Rows are points. The window is the flat piece filled in between its corners: a triangle in 3 columns, a solid with four corners in 4, and so on. A path goes straight from each point to the next, and from the last back to the first. After which points does the path pass through the window?
In the rows, zero is written as 128.

Window, 3 rows:
[[172 150  70]
 [139  96 148]
 [122 117 165]]
Path:
(1): [148 113 179]
(2): [ 95 124 132]
(3): [ 93  82 148]
(4): [164 105 169]
(5): [175 126 114]
(6): [109 114 105]
(7): [109 121 107]
(8): [151 138 141]
Through the window after points: 1, 5

Window, 4 rows:
[[ 94 154 158 109]
 [148  95 134 178]
 [121 127  97 157]
 [174 126 130 106]]
Path:
(1): [125 151 109 158]
(2): [120 102  94 150]
(3): [141  78 125 151]
(4): [149 124 144 190]
(5): [109 184 122 159]
(6): [131  90 111 143]
(7): [142  94 121 120]
(8): [183 117 122 153]
(9): [159 124 106 165]
(10): [130  71 124 157]
(11): [103  92 128 143]
(12): [145 133 142 177]
(13): [153 169 140 134]
(14): [141  67 112 159]
(15): [160  88 104 129]
(16): [176 142 142 153]
Through the window after points: 1, 3, 5, 13

Window, 6 rows:
[[154  64 147 164 122 103]
 [ 62  86 130 127 116 127]
 [189 126 140 110 113 126]
 [ 94  59 114 129 132 143]
 [106 141 117  78 160 110]
 [180 139 161 122 147 138]]
Path:
(1): [181 134  94 138 152 132]
(2): [148 120 118 139 136 127]
(3): [165 106 200 108 142 136]
(4): [137  83 151 103 111 142]
(5): [128 120 101 140 119  93]
(6): [146 115 127 149 134 135]
(7): [118 119 177  81 129  98]
(8): [114  94 151 103 138  97]
(9): [143  80 122 159 121 132]
(10): [187 177 131 160 113 130]
(11): [145  62 141  76 146 114]
(12): [126 121 176  81 137 153]
(13): [139 114  85 151 120 107]
(14): [103 119  86 112 128 130]
(15): [107  90 138 106 150 124]
(16): [124 115 170  70 110 110]
Through the window after points: 2, 8, 14, 16

Window, 6 rows:
[[136 121 123 172 181 173]
 [124 121 137  84  97 132]
 [122 137 167 115  81 124]
 [157 152 118 164 138 205]
 [162 126 140 118 144 120]
 [135 139 112 125 110 118]]
Path:
(1): [ 92 178 141 154 145 137]
(2): [128 136 127 130 159 157]
(3): [150 116 139 155 130 169]
(4): [169 112 148 108  72 145]
(5): [119 154 142 127 113 139]
(6): [117 186 123 161 131 145]
(7): [190  83 136 131 137 211]
(8): [150 107 118 137 132 126]
(9): [142 188 140 124 121 137]
(10): [137 146 139 139 164 132]
(11): [136 101 129 136 117 191]
(12): [146 124 141 161 125 183]
(13): [156 181  86 126 162 178]
(14): [125 138 125 128 174 143]
(15): [153 106 136 182 103 179]
(16): [175  89 129 133 130 163]
Through the window after points: 6, 12, 14, 16

Window:
[[121 122 160 156 147 108 175 139]
 [ 91 103 187 165 101 127 133 111]
 [132 149 134 148 126 135 150 171]
 [134 102 141 135 116 127 160 135]
 [150 134 104 176 142 121  97 125]
 [ 78  91  93  92 240 146 100 143]
 [155 164 111 113 144  74 106 134]
 [157 128 165 130 155 135 148 160]]
Path:
(1): [120 137 131 131 164 136 138 133]
(2): [120 134 104 112 175 144 109 109]
(3): [136 120 112 144 174  99 117 169]
(4): [132  57 178 148 123 105 118 156]
(5): [110 181 133 152 151 124 187 113]
(6): [123 138 142 132 139 128 141 121]
(7): [ 98  65 130 169 137 104 110 146]
(8): [136 117 145 168 135 102 124 155]
(9): [139 136 138 131 146 156 133 121]
(10): [104 163 146 155 129 141 161 128]
(11): [138  70 157 140 117 111 123 151]
(12): [100  74 133 114 154  72 114 147]
(13): [147 163 113 139 199 211 125 139]
(14): [127 121 140 140 148 133 158 129]
(15): [164 102 169 144  99  87 125 183]
(16): [108  66 143 131 156 122 108 180]
Through the window after points: 4, 8, 10, 14, 16

Window, 9 rows:
[[116 160 177 130 131 101 109 125 124]
 [144 124 132 139 141 129 119 110 111]
 [110 177  77 146 113 155 151 118 152]
 [173  87 104  23   7  62 116  81 128]
 [123 117 142 117 127 117 125 165 135]
 [178 151 164  96 146 181  92 153 185]
 [101 138 112 160 121 156  90 122 162]
 [111 157 116 116 162 119  90 136 123]
 [108 136 133  98 101 152 114 121 107]]
Path:
(1): [ 97 119 144 105 120 117 141  97 128]
(2): [143 168 146 116 104 129  83 146 118]
(3): [177 132  88 120  69 137  92 156 139]
(4): [114 136 146  96 142 108 120 106 116]
(5): [ 81 132 140 123 143 111 122 117 148]
(6): [152 148 110 106 109 121 101 125 129]
(7): [128 151 109 142  89 139  78 140 147]
(8): [125 136 122 123 136 137 125 121 155]
Through the window after points: 1

Window:
[[118  63 105 174 117 136 125 146 127]
 [102 123 176 132 105 125 151 158 126]
 [150 155 134  79 154 110  81 160 209]
 [195 124 131 138  90 119 135 174  60]
 [116 120 101 142  76 106 131  91 133]
 [139 197 105  98 106 143 151 174 119]
 [ 68 104 118 114 124 137 147 111 112]
 [ 95 153 152 143 118 115 101 118 138]
 [150 167 170 123 127 143 160 138 113]]
Path:
(1): [117  73 109 159 139 105 143 163 117]
(2): [128 103 120 155  91 167 103 122 146]
(3): [144 191 134 112  71 169  87 143 186]
(4): [129 103 134 101 185  69 140 161 128]
(5): [104 118 118 132 134 103 143 132 144]
(6): [124 175 146 113  96 182  78 151 158]
(7): [128 129 121 117 101 153 128 138 148]
(8): [103 168 125 104 159  87 141 157 106]
(9): [101 146 128 126 150  99 170 166 130]
(10): [142 124 130 119  98 143 120 141 128]
(11): [105 128 148 134  95 185 103 160 111]
(12): [108 117 118 119 131  84 143 120 146]
Through the window after points: 1, 3, 7

Window:
[[167 104 153 114 148 154  99 118 118 118 122]
 [151 117 125 162 146 132 154 120 113 155 104]
 [119 180 154 162 133 129  74 136  94 111 104]
 [128 126 139  84 191  48 125 119 143 118 183]
 [113 146  95 151 159 132 128 132 159 122 143]
 [146 113 168 104 195  24  79 112 193 112 117]
 [131  71 100 111 120 144 117 113  78 121 105]
 [ 48 164 109 145 113 119 178 179 182 183 215]
 [131 167 113 122 173 105  96 169 136 156  97]
 [106 152 108 105 130 135 153 106 155 153 126]
 [142 144 126 121  97 142 134 147 110  83 118]]
Path:
(1): [136 157 111 146  79  89 119 122 162 149 191]
(2): [115 141 125 130 178 129 118 137 126 112 112]
(3): [109 147 121 128 165 118 128 159 138 124 133]
(4): [150 128 116 113 103 100 100 101 147 187 134]
(5): [132 137 123 122 124  90  82 121 131 159 118]
(6): [129 143 150 133 181 138 140 150 127  71 114]
(7): [ 92 122 187 144 133 177 132 147 111  90 107]
(8): [169 137  59 112 134  74 129  94 150 168 154]
(9): [152 129 111 135 112 140 107 140  96 133 144]
(10): [107 118 136 119 158 110 124 115 121 114 101]
(11): [ 94 128 161 152 186 123 152 145 103  98 103]
(12): [151 129 104 102 101 101  79 102 142 143 163]
(13): [140 163  89 125 119 119 107 101 151 156 150]
(14): [102 121 165 138 150 121 156 174 114 107 130]
(15): [109 107 168  89 153 114 155 152 135 125 121]
(16): [144 153  96 127 156 100 106  94 142 135 159]
Through the window after points: 1, 3, 5, 9, 13, 15

Window (12 x 12):
[[113 119 157  99 161 121 101 124 144 118 114 119]
 [124  90 164  98 101 144 155 148 173 146 120 120]
 [142 199 115 198 154  96 128 178 111 126 120 127]
 [ 81 154 105  59 144  98 122 130 106 107 107 128]
 [145 158 143 154 122  95 135 126 141 114 185 116]
 [ 92  87 135 128 205 128 159 166 110 114 128  87]
 [148 153 176 136 151 114 143 142 114 118 155 158]
 [163  74 108 156 110 137 122 112 107 108 134 129]
 [136  98 142 121 161 190 118 165 104  76 128 103]
 [168 164 149 150 121 158 150 104 147  90 107 142]
 [198 155 140 162  78 193 149 112 124 178  84  90]
 [ 96 142 105 157  77 136 100  65 109 107 137 168]]
Path:
(1): [141 144 197 172  92  92 163 142 129 102  94 112]
(2): [130 129 178 139  76 122 132 158  78 104 122  86]
(3): [156 154 116 131 152 144 130 107 155 131 127 165]
(4): [150 131 110 116 155 171 159 121 147 122 162 126]
(5): [136 156 158 152 114 120 124 132 120 130 110 110]
(6): [108  79 172 126 109 118 151 138 115 130 118 107]
(7): [160 174 111 100 143 166 131 137 194 119 130 144]
(8): [154 145 130 145 140 147 124 138 147 132 136 121]
(9): [120 133 159 133 113 110 139 125  95 125  90 108]
(10): [121 169 167 156  88  90  84 146 141  58 115  79]
(11): [120 104 109 117 167 148 159 115 108 142 150 170]
(12): [140 136 115 102 190 158 117 127 115 124 172 160]
Through the window after points: 6, 8, 12
